Each row of a before or after table is a point. The points were changed in one or more steps. Then noise was added and the rows were shuffled. The steps act on columns, c1 being the first. Name the steps. A step turns or swaps two columns, mirrors them in a line or flattens them onto one, adds a multiple of one to another, or multiplies or shifts one. Angles are multiples of 10 degrees, from the lower column toward the higher: turns from -170 to 170, lines from 10 to 170 but not 90. Use the fewest steps. Two steps may share a column if one is a turn and the other turns, adds or multiplies; they go together, in the order done. Otherwise the lowest column goes first.
In the rows, 128 means zero.

Before:
[[180 167]
 [151 107]
 [166  72]
 [151 189]
 [ 85  87]
 [134 108]
 [121 107]
 [104  63]
 [164  77]
 [135  99]
 [150 204]]
After:
[[ 94 130]
 [165 178]
 [106 126]
 [197 151]
 [ 61 102]
 [ 74 169]
 [ 76 159]
 [ 87  83]
 [103 128]
 [112 151]
 [193 146]]
Steps: swap c1 and c2

Before (11 x 3):
[[206  92 139]
 [155 119 189]
 [124 207 138]
 [126  97 132]
 [115 174 189]
 [112 204 117]
 [194 101 189]
 [148 153 170]
 [107 193 117]
 [114 176 123]
 [162 135 122]]
After:
[[101 144 107]
 [159  89  73]
 [178 166  79]
 [117 112 147]
 [ 58  81  93]
 [176 160  95]
 [102  80  89]
 [ 40 122 115]
 [166 151  99]
 [173 152  64]
 [124 109  81]]
Steps: turn c1 and c2 by -150 degrees; turn c2 and c3 by 120 degrees

Before (11 x 6):
[[128 111 127 181 182  88]
 [121 192 100 170  64 181]
 [100 171 150  99  99 159]
 [ 92 148 152  85 187 160]
 [128  92 140 182  90  65]
 [166 104 144  78 210 140]
 [ 96 185 109 140 121 170]
 [ 71 152 131 148 104 211]
 [129 138 157  68 166 151]
 [106  74  94  61  84  53]
 [152  77 113 135 126 100]]
After, 11 rows:
[[168 186 111 132  94 147]
 [154 108 157  60 139 117]
 [122 193  99  69  47 193]
 [121  66 118 152  90 101]
 [118  74 148  94  67 107]
 [146 148 131 182 150 159]
 [192 152 151  73 184 111]
 [ 88  95 132 150  73  43]
 [112  98 153  73 155  96]
 [149 173 139 178  64 182]
 [140  54 105 175  30  83]]
Steps: shift c1 by 20; turn c2 and c6 by 170 degrees; add -0.3 times c3 to c4; shift c5 by -30

Before:
[[127  94  51 189 137 117  90 153 132]
 [ 98 106 117 160 100 182 100 167  90]
 [ 77  93  73  79  92 140 125 165 137]
 [199  58 124 151 128  82 161 203 101]
 [145 140 132 147  73 107 163 166 137]
 [175  58  56 100  61 123  95 134 122]
 [135 182 100 138 128 142 132 108 137]
 [117 164 151  66 144  50  70 155 134]
 [230 106 139  76 103 102  70 175 166]]
After (9 x 9):
[[116 117 192  67 117  49  62 158 133]
 [199  97 148 152 132  80 198 203 102]
 [146 159  93 148  96 108 145 165 137]
 [ 97  93  72 159 124 184 120 167  92]
 [133 173 108 138 152 142  96 107 138]
 [127  78 104 190 199 118 122 153 129]
 [173  53  37  99 155 124 148 136 123]
 [ 78  98  64  80 159 140 149 164 137]
 [231  74 126  77 106 102  98 176 165]]
Steps: turn c2 and c7 by -40 degrees; turn c3 and c5 by -60 degrees; add -0.5 times c6 to c3

Before (9 x 11):
[[133 124  94  94 116  50 132 183 101 213  48]
 [ 95 146 128 150 188 142 178 142  57 149 177]
 [116 103 143  84 102 165 175 145 185 189 126]
 [135 199 118 179 142 124 155 139  64 152 171]
 [128 103 149 143 144 153 177 101 165 136 114]
 [112 124 157  84 104 146 200 111 162  82 133]
 [104 118 137  81 125 125 159  64 187 110 165]
 [142 180  58 156 168 151 173 112  23 138 165]
 [138  99 139  72 108 116  84 180 127 190  55]]
After (9 x 11):
[[139 161 179  76 130 116  93 124 157 154 219]
 [128 144 167  91 138  28 137 145 160 214 222]
 [142  47  93 153 121 157 172 226 142 194  86]
 [115 152 115  86 152 157 196  91 125  77 116]
 [127 129 144 140  97 167 178  77 142 111 113]
 [102  70 143 155  81 155 172 216 109 148 114]
 [142  60 135 177 157 120 149 206 112 149 103]
 [114 170 183  87 138 175 164  81 105 154 150]
 [107 139 121  83 129 128 153  64 116 108  53]]
Steps: multiply c5 by 1.3; turn c2 and c5 by 140 degrees; turn c3 and c10 by -50 degrees; multiply c6 by 1.3; turn c8 and c11 by 130 degrees; turn c8 and c9 by 110 degrees

Before (11 x 14):
[[145 113 123 101 125 125 141 130 120 124  58 113 134 127]
 [143 104 134 118  78 138 124 103 137 126 102  89 133 115]
 [143 133 150 135 129 137  90 109 143 135 103 129 107 128]
 [141 178 186 172  90 121 107 158  98 118 155  95 113 131]
 [111 150 186 171  98 137 117 184 120 118 158 123 124 169]
 [118 127 162 104 122 136 137 117  99 129 111 133 157 153]
 [ 91 119 138 151 164 137 133 124 108 114  95 151 165 134]
 [162 113 149 121 109 140 112 136 119 129 138  84  83 104]
 [ 86 135 136 144 140 124 145 134 109 161 102 154 145 138]
 [128 117 124 131 158 118 116 144 109 156  99 125 173 143]
 [ 94 114 151 135 146  86 141 127 125 127 109 165 160 135]]
After (11 x 14):
[[157 123 119 112 103 148 114 138 114 114  99 148 159 164]
 [147 139 120  90 107 123 135 126 145 164  95  92 159 152]
 [149 161 126 153 121 113 139 122 118 146 111 109 142 165]
 [132 186 177 109 183 123 100 146  99 145 156 166 115 122]
 [117 149 134 121 130 106 107 141 126 110 103 108 111 116]
 [121 123 113 154 118 124 136 123 111 128  59 146 135 130]
 [116 150 114 142 140  71 114 136  96 116 137 138 101  83]
 [113 133 104 161 166  79 138 124 122 120 102 139 138 119]
 [145 149 113 112 115 248 138 122 152 144 109 182 153 150]
 [134 186 150 106 176 104  96 146 135 145 159 114 104 161]
 [181 135 136 109 124 155 138 122 149 129 104 116 138 146]]
Steps: turn c1 and c9 by -50 degrees; turn c1 and c10 by -140 degrees; swap c2 and c3; turn c4 and c5 by 150 degrees; multiply c6 by 3; turn c6 and c12 by -140 degrees; flatten c7 and c8 onto the line at 150 degrees; turn c13 and c14 by 30 degrees

Before (13 x 20):
[[132 156 136 137 107 131 130 124 113 121 124 112 135 133 139 146 157 140
  132 142]
 [134 158 132 139 118  99 131 125 100 139 101 119 158 136 129 113 138 155
  125 122]
 [150 166 146 159 132 119 146 132  95 146 106 117 129 124 134 120 122 145
  128 119]
 [172 139 129 114 105 143 127 146 140 129 131 141 136 174 125 123 138 117
  122 140]
 [125 150 131 121 133 107 116 134 108 145  92 123 105 123 106 136 141 134
  134 126]
 [127 147 149 128 133 119 127 142 116 136 138 122 112 148  89 112 151  87
  143 134]
 [125 158 133 121 110 121 139 116 115 127 130 118  99 166 130 112 160 145
  113 124]
 [144 143 125 128 112 124 139 131 121 161 136 105 113 117 156 162 126 121
  126 112]
 [130 147 127 135 110 130 109 112 146 130 121 108 119 144 113 153 136 129
  132 107]
 [116 150 147 110  96 129 133 129 151 110 142 133 127 107  96 158 134 130
  154 113]
 [139 160 100 134 129 123 140 123 104 105 129 115 139 144 114 137 125  91
  158 133]
 [129 118 162 133 135 110 116 137 122  99 135 138 103 109 121 156 134 124
  138 126]
 [159 107 153 125 136 144 154 115 117 118 114 143 137 117 134 149 115 125
  133 109]]
After:
[[116 151 116  50  96 129 132 128 150 132 162 135 135 107  97 161 134 131
   94 112]
 [138 161  99  72 131 137 141 125 103  93 108 114 138 143 116 137 126  84
  117 132]
 [132 118 112  70 135 113 117 139 121 153 193 137 112 108 120 155 134 122
   94 124]
 [128 148 130  73 112 131 108 113 144 126 127 108 115 144 116 152 135 119
  127 107]
 [144 144 159  66 115 126 140 133 121 117 175 104 121 118 157 164 125 109
  138 111]
 [133 158 140  80 117  92 129 124  99 132   7 119 134 137 128 113 139 141
  130 120]
 [124 158 131  61 111 117 140 115 114 141 188 118 107 165 128 114 160 137
  136 123]
 [127 149 142  68 134 133 128 141 117 130 182 123 124 151  89 111 149  84
  105 133]
 [134 155 123  77 108 124 130 124 112 133 109 113 131 133 138 148 158 132
  120 142]
 [159 109 128  65 136 144 157 113 116 145  79 142 127 118 135 149 115 137
  106 110]
 [125 150 146  62 133 106 117 130 108 123  89 123  87 124 106 137 141 125
  126 127]
 [172 137 133  50 105 145 126 147 139 136 117 142 138 173 127 124 138 131
  132 140]
 [151 167 150  99 133 113 146 132  95 136  76 118 114 126 132 119 122 135
  120 119]]
Steps: turn c3 and c10 by -70 degrees; turn c10 and c19 by 140 degrees; shift c4 by -60; turn c6 and c18 by 20 degrees; add 0.5 times c12 to c18; turn c11 and c13 by 40 degrees; multiply c11 by 3

Before:
[[109 128 146 129 123 118 143 131 155  93 106 145 129 150 126 121 121 149
  123 119 142 135 116 144]
 [111 147 104 127 130  99 131 124 133  99 136 139 109 144 126 117 144 111
  143 145 117 129 151 143]
 [123 117 121 123 122 141 135  92 154 110 132 143 105 137 131 118 122 122
  144 141  99 108 109 137]
 [124 131 148 134 128  96 132 133 136  91 127 145 128 131 190 120 131 146
  136 140 143 109 111 132]
 [127 115  62 117 122 161 144 127  85  97 109 138 106 139 159 116 144 141
  124 119 128 122 123 106]
 [113 110 151 124 117 100  90 118 149 110 106 139 108 139 147 124 150 139
  123 112 128 126 131 125]
 [124 124 134 118 103 163 119 119 138 137 118 134 109 137 126 138 166 144
  131 132 135 131 121 123]
 [127 114 121 115 107 102 132 122 144 115 119 107 104 128 142 120 142 145
  130 127 133 127 116 129]
 [126 143 122 161 122 116 115 128 154 153 109 123 188 130 134 129 129  38
  234 135 145 140 111 127]
 [249 119 139 147  96 107 138  93 147 101 123 132 112 148 132 135 129 139
  125 140 116 138 114  90]
 [109 118 114 127 125 100 123 130 147 100 106 144 142 131 125 158 123 142
  143 150 141 135 152 131]]
After (11 x 24):
[[250 124 130 148  97 107 139  92 147 101 132 139 111 149 132 135 129 138
  124 146 117 115 114  91]
 [126 138 142 162 120 117 114 128 156 153 139 115 187 130 144 127 129  38
  234 155 146 126 110 128]
 [113 122 114 127 118 100  88 119 151 109 154 149 108 139 142 124 151 138
  124 135 128 109 132 124]
 [127 103 132 115 105 103 133 120 145 115 143 120 105 129 133 119 143 144
  131 135 134 134 116 128]
 [109 132 140 129 124  99 123 129 146  99 133 144 140 132 150 158 126 141
  143 172 141 137 152 128]
 [123 128 116 123 122 141 134  91 154 110 129 147 104 137 123 118 121 121
  144 136 100 143 111 136]
 [121 128 129 119 103 163 118 119 138 138 129 136 109 140 137 137 164 143
  133 142 134 123 121 123]
 [110 138 126 129 124 118 145 131 155  94 134 140 128 149 148 120 123 149
  123 142 142 109 114 143]
 [122 141 102 133 130  98 132 133 136  89 187 140 130 132 109 119 130 146
  136 141 145 117 109 134]
 [109 152 142 126 131 100 132 125 133 101 123 122 108 144 121 118 144 110
  142 138 116 147 152 142]
 [128 123 155 118 122 160 144 127  84  95 165 146 107 141 135 117 142 138
  126 137 128 188 122 107]]
Steps: turn c2 and c12 by -40 degrees; turn c3 and c22 by -120 degrees; add -1 times c11 to c20; turn c11 and c15 by -110 degrees
